Each row of a before or after table is a point. One or more steps were done to the points. Then noise was added and the rows were shuffled. The steps act on columns, c1 being the first. What was done? A step turns or swaps two columns, mirrors them in a line or flattens them onto one, adds a multiple of one to another, or multiplies or shifts one. Angles are multiples of 10 degrees, from the lower column toward the higher: turns from -170 to 170, lines from 10 to 170 but not 90. Use the fewest steps. Two steps may share a column if one is a turn and the other turns, adds or multiplies; they go together, in the order done. Otherwise the lowest column goes first.
In the rows, zero is written as 128.

Before (13 x 3):
[[141 112 104]
 [148  90  85]
 [ 77 142 128]
 [110  96 128]
 [122  83 121]
 [125  89  60]
 [129  90  33]
 [133 131 129]
 [151  79 100]
 [156 141 127]
 [106 107  64]
 [ 42 113 130]
 [148 120 102]]
After (13 x 3):
[[149  42 182]
 [125  67 161]
 [141 128 173]
 [171 108 181]
 [147  67 178]
 [168 102 141]
 [176 125 116]
 [ 63 133 143]
 [160 105 147]
 [167  92 173]
 [ 96 125 115]
 [154 130 126]
 [128 133 160]]
Steps: shift c1 by 20; turn c2 and c3 by -100 degrees

Before (9 x 8):
[[131 129 140 126 163 103 162 159]
 [125 155  95  84 159 158 115 111]
 [ 99 136  95 100 113 152 174 142]
 [115 125 144 131 139 115 116 118]
 [173  88 126 150  90 128 159 104]
 [107 109 160  75 121  85 155 169]
 [138 149 148 137  88  85 144 103]
 [126 157  92 151 149  87 117 139]
 [114 137 136  74 112 160 145 167]]
After (9 x 8):
[[ 73 137 134 115 112 170 170 225]
 [130 124 145 116 138 112  97 107]
 [151 157  91 126 149  77 100 156]
 [ 75 109 161 108 121  72 197 231]
 [ 82 158  96 125 161 165  96  84]
 [151  87 123 172  90 128 205  68]
 [125 128 139 133 163  97 212 204]
 [ 99 135  93 103 112 157 242 163]
 [138 149 147 141  88  69 168  63]]
Steps: swap c1 and c4; multiply c6 by 1.3; multiply c7 by 2.5; multiply c8 by 2.5

Before (9 x 11):
[[144  71  82 123 162  75 160 153 144 119 177]
 [133 125 105 155  87 172 119  90 176 146 167]
 [190 127 150 171  79  85 139 105  82 123 180]
 [102 129 156 145 154  98 155 125 167 128 150]
 [123  65 159 102  98  74 117 104 101 107 161]
 [147 113 177 110 102 163  91 115 148 106 166]
 [108 146 146 137  93 173 148 168 163 104 106]
 [141 119 126 160 112 190 177 145 183 176 101]
 [138 168 122 159  68 119  96 182  77 195 158]]
After (9 x 11):
[[188 126 147 173  76  87 119 103  84 134 185]
 [145 212  84 119 162  76 167 126 143 165 173]
 [109  92 147 133  95 174 171 144 162 140 101]
 [149 144 178 110 102 165  91 141 147 156 167]
 [138  91 120 159  70 119 133 191  79  40 154]
 [142 157 130 161 114 191 174 112 186  87 102]
 [121 216 159 105 101  73 104 116 101 179 159]
 [136 136 106 153  87 172 100 104 176 114 166]
 [ 99 126 152 146 158  95 145 104 168 127 152]]
Steps: multiply c2 by 1.6; turn c2 and c10 by -160 degrees; turn c7 and c8 by -40 degrees

Before (12 x 14):
[[ 57 115 131 111 106 142  99 167  88  81 132 120  89 168]
 [115 176 170 108 121 155 125  97 161 147 117 112 174  89]
 [145 141 173  85 108 100 187 151 161 155 160 130 135 116]
 [ 93 218 126 125 108 124 125 132 112 163 103  83 127  87]
 [106 136 115 161 146 145 128 136  89  91  69  79 105 122]
 [139 174 143  39 105 127 167  94 149 154 109 149 128  90]
 [106 119  96 116  88 199 131 200 113  81 129 101  90 168]
 [ 61 156 128 138 180 199 136 163  74  94 120  61  69 148]
 [127 154 157 102  85 136 182 108 127 173 152 175 149  59]
 [121 162 161 111  55 140 146  63 115 148 119  78 121 108]
 [116 151 185  90  87 142 139 115 126 203  79 106 134  73]
 [ 88  91  93 109  75 146 134 120 164 161 144 132  85 160]]
After (12 x 14):
[[ 61 158  67 174 155 197 136 162  75  92 122  62  67 152]
 [108 119  36  90 112 199 131 200 114  79 129 100  92 167]
 [ 92 220  65 110 116 126 125 134 110 163 103  81 126  88]
 [105 139  55 161 117 144 128 134  89  90  71  77 107 121]
 [127 156  97  75 120 136 183 106 125 171 153 173 149  55]
 [ 57 115  70  99 126 144  98 164  89  80 129 120  89 168]
 [112 175 109 109 138 156 122  99 162 148 115 113 174  87]
 [ 88  90  34  76 105 145 133 117 167 161 146 134  85 157]
 [120 150 128  73 131 143 141 115 128 202  78 108 135  72]
 [120 160 102  62  92 140 145  65 115 148 118  77 120 104]
 [146 141 117  85 147 101 185 149 161 155 161 134 134 118]
 [141 177  84  53 179 128 168  95 146 157 109 153 128  89]]
Steps: shift c3 by -60; turn c4 and c5 by -50 degrees

Before (11 x 24):
[[113 197 126 113 131 133 124 143 109 104 144 106 151 121 144 140 249 157
   79 124  93 117 119 119]
 [180 110 191 117 155 118  96 106 139 117 138 117 140 118 168 187 115  63
  135 141 146 125 119  90]
 [133 116 180 137 111 118 101 146  95 105 130 126  44 141 153 187 132 124
  117 153 123  87 208 119]
 [134 115 138 134 153 150 141 145  86 104  99 195 105 123 124 179 135 141
  122  62 150 198 128 176]
 [117 123 115 114 145 120 203 116 100 166 104  90 148 118 127 185 131 142
  145 139 138 155 102  91]
 [128 108 197 120  82 191 100 109  86 113 157  99 102 142 129 173 121 143
  141  29 164  99 131 112]
 [145 111 129 126 148 166  97 126 147  92  91 138 131 177 114 181 207 150
  145  92 114 110 114 134]
 [120 109 169  95 151 182 124 114 145 150 120 126 163 134 107  88 123 134
  129 140 164  80 116  97]
 [135 189 119  98  79 154  90 127  84  85  91  82 132 121 105 139 132 147
  124 156 145 159 145  87]
 [111 203 117 128 110 119 136 138 148 154 103  95 157 119 138  74 133  85
   75 138 145 108 129 109]
 [155 136 138 134 118 134 110  65 149 117 133 156 169 206 136 178 127 153
  139 142 152  84 115  90]]
After (11 x 24):
[[132 117 142 131 158 153 139 147  83  77  97 194 104 120 118 175 151 146
  120  60 170  57 129 179]
 [181 111 190 135 155 118  96 105 141 124 137 117 139 113 166 187 135  67
  136 138 166 135 121  86]
 [115 192 126 100 132 132 127 141 105 119 144 105 157 125 141 142   8 150
   79 125  99  96 121 118]
 [130 110 199 111  83 188 103 111  88 145 158  93  98 144 126 176 125 143
  143  29 136 163 130 110]
 [153 132 138 127 120 137 108  60 149 120 129 151 169 202 134 178 117 147
  143 142 144 171 114  91]
 [123 107 172  95 156 184 123 119 144 142 119 130 162 135 110  89 114 124
  124 147 179 174 116  99]
 [131 115 175 136 109 117 101 146  94 108 126 121  45 140 156 184 107 126
  117 153 112 165 210 118]
 [118 124 117 106 143 116 205 118  98 142 108  93 148 118 126 183 132 138
  146 141 147 101 102  92]
 [148 113 132 116 153 167  96 122 142  50  88 138 131 180 112 183  50 149
  143  93 130 116 114 135]
 [115 197 120 143 111 123 140 137 145 130  99  91 156 117 136  74 119  91
   75 142 133 143 126 113]
 [133 191 117  92  77 155  91 127  80  51  90  83 136 122 104 135 134 133
  127 159 110 100 146  87]]
Steps: turn c4 and c18 by 20 degrees; add 0.7 times c5 to c21; add 1 times c11 to c10; turn c17 and c22 by -160 degrees

Before (10 x 48):
[[107 128 138 116 114 139 135 120 150 123 120 110 138 131 114 102 131 124
  127 117 135 141 133 163 112 118 135 126 121 138 131 139 130 132 140 114
  146 130 133  90 112 125 135  94 164 111 121 144]
 [123 128 143 114 122 115 147 113 108 131 111 105 143 115 119 122 103 126
  149 174 139 104 127 156 110 131 121 150 129 133 124 125 119 123 117 131
  149 113 135 131 185 127 117 145 117 122 116 140]
 [146 119 104 168 135 120 139 117 128 126 127 116 125 128 146 157 133 120
  119 115 132 135 128 130 112 133 135 143 126 151 121 138  80 121 136 118
  133 127 128 145 116 105 126 152 163 130 123 128]
 [147 126 145 113 100 130 131 117  93 146 144 105 141 123 119 108 100 149
  141 107  63 120 131 122 115 126 140 137 144 132 131 142 117 138 152 149
  146 140 136 101 124 131 142 154 128 119 105 137]
 [145 111 142 116 130 139 148 112 151 123 124 117 107 134 122 110  99 136
  147 110 136 144 125 159 111 162 132 112 128 124 116 141 128 142 113 125
  116 127 110  89 111 137  76 152 125 118 120 123]
 [146 129 114 161 131 137 144 108 156 124 110 108 120 129 148  93 131 114
  125 123 140 142 143 157 119 120 139 125 121 160 122 138 106 145 114 106
  143  95 137 148 114 121 129 140  78 111 138 136]
 [126 132 145 125 125 124 143 144  97 148 249 126 125 152 138 104 137 188
  144 104 139 138 124 145 129 128  99 176 130 125 153 115 129 150 114 123
  143  75 119 116 126 141 113 135 164 133 128 123]
 [142 133 122 147 123  98 130 123 147 138 145 176 144 122 117 162 106 118
  141 153 112  94 124 152 146 118 122 156 136 128 116  93 140 147 135 140
  138 143 127  97 117 140 140 137 168  95 146 142]
 [ 99 115 143 123 115 134 133 113 139 124 128 109 110 120 150  97 101 116
  136 109 108 116 124 139 113 128 143 112 148 127 119  73 141 142 164 124
  133 134 132 105 131 141 141 142 169 123 124  91]
 [140 111 134 123 113 129 134 122 153 126 111 109 137 116 115 105  80 117
  144 149  99 144 135 154 126 134 134 126 123 126 128 126 139 124 142 142
  102 142 133 101 112 139 116  70 133 113 155 143]]
After (10 x 48):
[[124 129 145 114 122  96 147 112 125 131 117  95 143 117 117 120 100 125
  151  90 137 104 108 157 127 130 121 150 129 131 124 125 116 119 117 128
  149 108 137 131 182 128 118 144 116 123 117 141]
 [145 135 125 147 124 111 131 121  89 138 140 206 144 122 117 159 103 114
  142 114 111  94 148 150 121 118 124 156 135 129 122  93 140 147 139 139
  139 147 126  98 119 140 141 135 168  99 147 145]
 [149 115 103 169 135 125 142 116 124 124 127 109 126 130 146 156 134 124
  118 143 131 138 115 130 130 136 135 143 127 149 121 138  83 124 134 118
  134 129 128 145 117 103 123 153 158 131 126 129]
 [139 110 133 119 113 141 133 122 108 127 141  96 138 114 112 106  83 117
  142 107 100 143 127 154 136 133 135 123 119 127 128 125 141 125 139 142
  103 110 133 100 113 140 117  73 131 114 158 143]
 [144 108 141 118 130 155 148 112 118 125 126 110 106 130 119 111  98 135
  147 139 134 142 109 158 123 161 132 110 128 123 114 145 132 143 112 121
  117 124 111  88 109 137  77 155 125 118 120 124]
 [142 129 113 160 133 152 144 108 113 123  98  97 119 131 148  93 130 115
  120 128 141 139 122 156 143 119 138 123 121 160 125 135 107 144 115 107
  142 104 137 149 117 121 130 141  79 111 138 135]
 [126 130 146 127 126 113 145 144 152 147  53 127 125 151 137 102 136 190
  143 154 139 140 129 147 126 130  96 176 128 126 153 115 132 150 116 124
  140 239 116 116 124 142 111 135 164 133 126 120]
 [100 114 138 123 117 145 129 112 126 125 130  96 109 122 153  97 100 116
  136 144 107 118 115 136 122 131 144 114 148 126 116  79 139 141 162 125
  131 130 131 105 131 142 144 141 169 120 125  86]
 [106 130 140 116 115 154 137 122 123 123 133  99 139 134 114 102 132 124
  127 136 135 145 112 164 131 120 134 126 122 136 134 142 129 130 142 115
  150 121 134  92 111 128 136  93 165 109 123 143]
 [149 124 143 117  96 110 131 117 163 144 134  88 141 123 118 105 100 149
  139 146  65 120 117 122 130 126 141 137 146 131 131 144 118 138 153 150
  145 147 137  97 124 132 145 157 127 119 107 134]]
Steps: turn c6 and c20 by -160 degrees; turn c6 and c9 by -140 degrees; mirror c11 and c38 in the line at 50 degrees; multiply c12 by 1.6; swap c23 and c25

Before (11 x 64):
[[143 142 135 128 119 144 142 145 115 115 148 109 121 135 122 117 115 127
  115 147 127 108  98 131 100 101 141 118 117 136 147 139 111 107 126 128
  124 137 121 109 169 157 122 118 148 151 141 105 126 126 120 123 140 133
  129 109 123 157 130 135 122 132  93 115]
 [143 129 143 119 111 142 133 159 119 110 104 123 142 126 121 142 117 137
  115 136 126 101 143 134 102  99 112 154 155 131 122 143 113 118 118 117
  129 112 126 126 124 146 129 148 112 146 153 115 140 118 117 126 130 109
  155 122 108  99 156 104 144 137  97 129]
 [ 83 139 125 126 130 123 122 116 153 158 127 101 132 118  60 124 160 112
  121 120  86 130 154  83 102 112 138 141 122 126 115 117 113 113 178 120
  133 129 145 122 114 112 129 141 138 139 117 134 137 117 144 127 128  98
  125 124 139 143 133 146 129 147 104 111]
 [124 134 113 112 104 139 110 116 149 102 110 115 148 137 122 128 119 109
  121 117 133 123 135 133  98 112 146 137 114 118  99 106 174 114 124 123
  129 143 122 107 132 107 133 150 126 141 147 109 124 109 121 127 131  97
  166 119 137 107 136  90 144 129 119 114]
 [124 132 168 140 101 151 140 109 135 125 135 106 127 133 113 121 127 132
  152 156 119 113 149 125 134 129 108 148 117 121 134 135 110 114 167 136
  130  90 121 125 122 112 124 126 127  95 152 138 136 132 130 110 125  62
  161 136 110 134 136 145  55 124  95 122]
 [135 121 123 113 108  87 143 151 114 110 145 105 123 112 130 126 111 120
  177 134 133 124 160 138 135 111 141 128 113 135 100 121 133 190 129 129
  123 147 129 115 137 115 101 118 140 138 152 156 173 146 180 124 131 133
  162 132 139 104 122 133 140 112 120 111]
 [117 131 117 124 122 125 130 123 147 111 133 125 159 118 103 123 111 141
  146 116 121 121 158 127 135 131 146 121 117 133 108 137 136 106 154 138
  121 147 183 109 135 145 129 145  57 147 138 106 134 123 120 111 139 147
  146 176 122 103 170 154 134 119  93 121]
 [108 109 130 134 103 144 143 126 117 125 149 108 126 131  94 118 158 137
  117 136 132 126 153 135 130 132 125 120 147 119  98 137 115 107 131 122
  121 117 120 123 132 115 129 150 129 120  99 128 119 111 132 117 124 136
  152 161 113 104 122  92 119 143 106 114]
 [135 145 115 123 129 126 103 108 130 130 143 102 116 115 133 116 109 139
  118 119 102 131 138 111  97 127 142 118 119 134 152 127 137 144 146 191
  150 138 123 157 122 142 110 137 114 128 143 108 123 112 130 113 143 100
   50 114 133 109 127 154 135 135  93 120]
 [119 125 121 116 142 142 121 129 121 107 142 137 153  80 119 177 107 137
  126 129 114 125 146 122 116 134 133 125 124 120 107 132 108 138 212 142
  126 148 123 112 132 113 120  84 133 123 120 127 119 115 113 122 141 152
  146 113 141 146 138 153 132 140 161 126]
 [141 139 134 115 177 132 110 112 119 101 145 104 118 131 135 138 118 102
  114 179 117 108 154 122  95 130 140 122 123 127 102 138 134 125 125 120
  121  73 116 112 126 127 132 110 113 138 135 117 120 111 120 104 139 111
  153 112 112 111 141 142 147 138 249 130]]
After (11 x 64):
[[123 135 168 139 100 151 140  55 123 126 136 108 128 138 111 121 126 135
  154 153 120 114 149 124 133 129 110 148 118 120 150 136 111 116 166 136
  128  91 126 125 122 113 125 125 126  95 135 138 134 132 128 110 128  63
  136 136 110 133 161 144 111 127  94 122]
 [136 114 122 116 109  87 142 143 132 111 145 106 126 118 132 125 112 116
  177 135 134 122 158 136 135 114 142 128 111 135 152 122 133 190 130 128
  121 144 112 116 136 115 101 118 143 140 100 157 173 147 181 123 131 131
  121 133 139 105 161 133 150 111 121 111]
 [143 119 143 118 110 143 130 145 125 109 106 121 142 127 120 139 116 142
  114 136 125  97 143 133 106 100 110 154 157 128 153 144 112 119 114 117
  131 114 126 127 123 147 127 150 113 147 122 113 138 119 120 127 130 110
  155 123 110  98 155 106 159 137  96 128]
 [ 82 156 126 125 130 124 121 128 121 161 127 101 132 109  60 125 160 104
  120 120  88 130 154  83 100 112 141 140 123 128 117 119 117 112 177 119
  133 130 132 121 113 113 130 140 136 140 116 133 137 117 143 130 126  98
  133 125 140 143 123 149 116 147 106 112]
 [141 120 132 115 177 133 107 147 114 101 148 102 116 138 132 136 117  85
  114 181 117 107 156 122  94 130 140 122 120 128 137 138 134 125 125 120
  119  76 124 114 126 126 131 109 114 137 101 117 122 112 119 102 137 108
  141 112 114 112 154 141 112 137 250 128]
 [142 119 133 128 122 139 142 124 112 115 145 109 120 135 123 118 115 124
  113 145 125 107 100 133  99 101 141 116 116 139 138 139 110 105 127 127
  123 138 126 108 167 156 122 118 150 152 146 106 127 125 120 123 140 133
  128 109 124 156 130 136 144 129  92 116]
 [118 148 118 122 125 125 131 134 128 114 133 125 159  78 102 123 111 149
  146 115 122 131 160 123 135 133 146 123 116 131 139 136 135 108 154 137
  120 146 159 107 136 147 131 143  59 148 105 104 135 124 119 111 142 147
  173 176 124 103 148 155 123 118  95 122]
 [134 134 114 123 129 127 103 135 113 130 143 102 115 122 131 117 108 143
  117 117 102 128 137 113  96 127 141 118 121 133 144 125 136 143 146 192
  149 139 113 159 119 142 111 140 115 126 153 109 121 111 131 113 144 101
  127 113 133 111  50 154 110 135  90 121]
 [125 151 112 111 103 137 110 146 128 102 110 115 147 140 123 127 119  97
  120 116 134 126 134 131  97 111 145 137 115 118 143 107 172 115 125 123
  128 143 129 107 130 107 134 150 126 139  99 111 124 111 121 128 131  94
  135 116 138 107 165  90 116 131 119 111]
 [108 114 129 135 103 144 142 118 143 126 150 108 126 137  92 118 156 143
  114 136 133 126 154 136 130 134 125 120 144 120 101 137 116 107 130 125
  122 118 126 123 128 114 129 148 130 119  97 125 121 111 132 115 127 137
  123 161 114 106 152  91 126 142 106 115]
 [120 120 122 116 142 138 122 131 129 106 141 135 152  99 119 176 108 141
  125 128 113 111 146 123 116 132 131 124 123 120 121 133 107 137 214 140
  127 148  88 113 131 112 121  86 135 125 105 129 118 117 115 124 140 152
  138 113 139 145 145 150 129 140 162 126]]
Steps: turn c2 and c9 by -80 degrees; swap c8 and c61; turn c14 and c39 by 50 degrees; add 0.3 times c39 to c22; multiply c18 by 1.6; swap c31 and c47; swap c55 and c59
